Each row is a point. To make a cloud, some directions were put in groups of two or more. Within a group, all points are equally far from the middle, so they leave a hole (a ring in 2 directions, a hollow ball in 3). The other directions are filled evenly. Then the cloud was stretched, turned, moved and blurred a little. Count the holes, and give their numbers of directions, smallest first.

Cloud (19 x 3):
[[-3.07  0.59 -0.34]
 [ 1.68 -3.22  1.21]
 [-0.05  3.67 -0.91]
 [ 2.60 -1.43 -3.35]
 [ 1.44 -1.41 -3.46]
 [-0.42 -2.89  3.95]
 [ 0.84  1.26  1.63]
 [ 2.62 -0.98  1.21]
 [ 2.54 -3.11  1.99]
 [-2.29 -0.18 -2.02]
 [-3.29 -1.11  0.69]
 [ 0.89 -2.18  0.82]
 [ 0.97 -2.30  1.18]
 [ 1.03 -0.12 -3.64]
 [-2.22  1.45 -0.75]
 [-2.33 -1.80  2.37]
 [-0.43 -2.55 -0.60]
 [-0.68 -1.46  4.87]
 [-0.24 -3.36  1.58]]
Holes: 0

Cloud:
[[-2.33 -0.88  0.71 -2.77]
 [-2.37  3.48 -0.55  0.63]
 [-2.04  4.27 -1.74 -0.93]
 [ 0.18 -1.82  0.73 -2.39]
 [ 1.72 -1.29 -0.28 -0.31]
 [ 2.11  1.07 -4.79 -1.07]
 [-2.47  0.70 -2.62  0.12]
 [-3.85  3.11 -3.18 -0.04]
 [-2.54  2.56  0.61  0.68]
 [ 1.23  0.19  0.39 -0.17]
 [ 1.53 -0.72 -2.14 -2.13]
 [ 3.13 -0.72 -1.35 -0.41]
 [-1.74  2.62 -3.79 -0.18]
 [ 1.74 -0.42 -0.63  1.87]
 [ 1.93 -2.68 -1.90 -0.96]
 [-2.08  0.65 -0.38  2.35]
 [ 1.88  0.68 -2.71 -1.20]
 [ 0.11  4.87  0.97 -0.55]
 [ 0.73  2.15 -2.02 -3.45]
 [-0.10  5.18  0.70  0.24]
 [-2.64  3.33 -1.64 -1.93]
 [ 0.84  2.25 -1.66 -1.87]
 [-1.78  2.67 -1.83 -5.33]
 [ 1.38  1.33  1.32  0.27]
 [ 1.93 -1.10  0.59  3.99]
 [ 2.74 -0.07  0.84  1.97]
 [ 0.44  2.39 -3.22 -2.03]
 [-2.98  3.69 -1.64  0.08]
 [ 1.86  0.55 -2.47  3.31]
 [-0.86 -2.12 -0.30 -2.80]]
Holes: 0

Cloud (46 x 6):
[[-4.75  0.76 -0.74  0.88  1.13 -0.79]
 [ 0.43  3.63  1.27  3.24 -2.40  1.93]
 [ 2.23  0.89 -0.35 -3.84 -0.89 -2.11]
 [-0.60 -1.38  2.73  0.07 -1.59  2.16]
 [-3.79  0.13  1.95  1.13  2.61 -0.78]
 [-2.75 -1.88 -3.03 -0.05 -0.88 -2.38]
 [ 2.38  4.06  1.68  2.38  2.09 -0.72]
 [ 0.31  0.04 -0.07 -0.37  3.59  0.98]
 [-2.42 -1.60  1.40 -2.22 -1.04 -2.26]
 [ 1.22  3.46 -0.54 -1.05 -3.90  0.34]
 [ 3.79  0.77  2.73  0.17  0.34 -1.17]
 [ 2.58  4.52  2.18 -0.29  1.10 -1.92]
 [-3.52  1.39 -0.44  2.52  2.54  0.19]
 [ 1.98 -0.48  2.29 -0.94 -3.12 -0.14]
 [ 0.47 -1.02  3.61  2.41 -0.38  0.95]
 [ 0.81  5.24  0.81  1.09 -1.89 -2.18]
 [-1.14  2.33 -0.58  1.13 -3.20 -2.84]
 [-0.24  2.72  0.84 -1.90 -2.81  1.12]
 [ 1.18  0.21 -2.70 -2.78  0.97 -2.76]
 [ 2.08  0.73  3.18  1.91 -1.47 -3.46]
 [ 4.31  1.67 -1.52  1.77 -3.22 -0.73]
 [ 2.59  1.09 -1.78 -1.41  2.00  0.71]
 [-1.07  0.55 -0.30 -2.07 -0.56  3.60]
 [-0.38 -1.27  0.79  2.30 -1.54 -4.31]
 [ 2.42 -1.08 -1.54  3.27 -0.42 -0.97]
 [ 1.37  2.19 -3.31 -0.83 -1.88  2.59]
 [ 3.09  4.61  1.67  2.88 -0.56 -0.01]
 [-3.76  2.13  1.60  2.32 -0.35 -0.11]
 [ 1.53  3.96 -0.86  4.27 -1.53  0.74]
 [ 1.05  2.21 -0.95  1.69 -0.15  3.73]
 [-0.80  0.34  0.37 -2.29  3.29  0.46]
 [ 0.66 -0.95 -0.48  1.92 -4.73  0.04]
 [ 1.78 -3.65 -0.64  0.48 -0.86 -1.20]
 [ 2.23  1.35  1.47  0.94 -3.72 -2.87]
 [ 1.96  4.59  2.16 -0.53  1.15  0.03]
 [-2.73 -1.52 -0.74 -1.87  0.65  2.88]
 [ 0.61 -0.11  0.24 -0.27  3.92 -1.12]
 [ 0.20 -1.50 -2.56 -3.68 -0.89  0.17]
 [-2.22  0.92  3.11  1.49  0.94  2.04]
 [ 1.77  3.59  1.85  3.23  1.30  1.08]
 [-0.02  2.70  3.89  0.44  0.24  0.66]
 [-0.77  2.79 -2.16  0.43  2.07 -3.09]
 [ 2.87  5.09  2.28  1.28 -0.26 -0.89]
 [-0.20  2.47 -0.79  2.01  2.03  2.79]
 [-3.23  1.50 -1.50 -2.01 -1.78 -0.32]
 [ 1.84  0.46 -3.15 -2.81 -0.59  1.14]]
Holes: 1 (6)
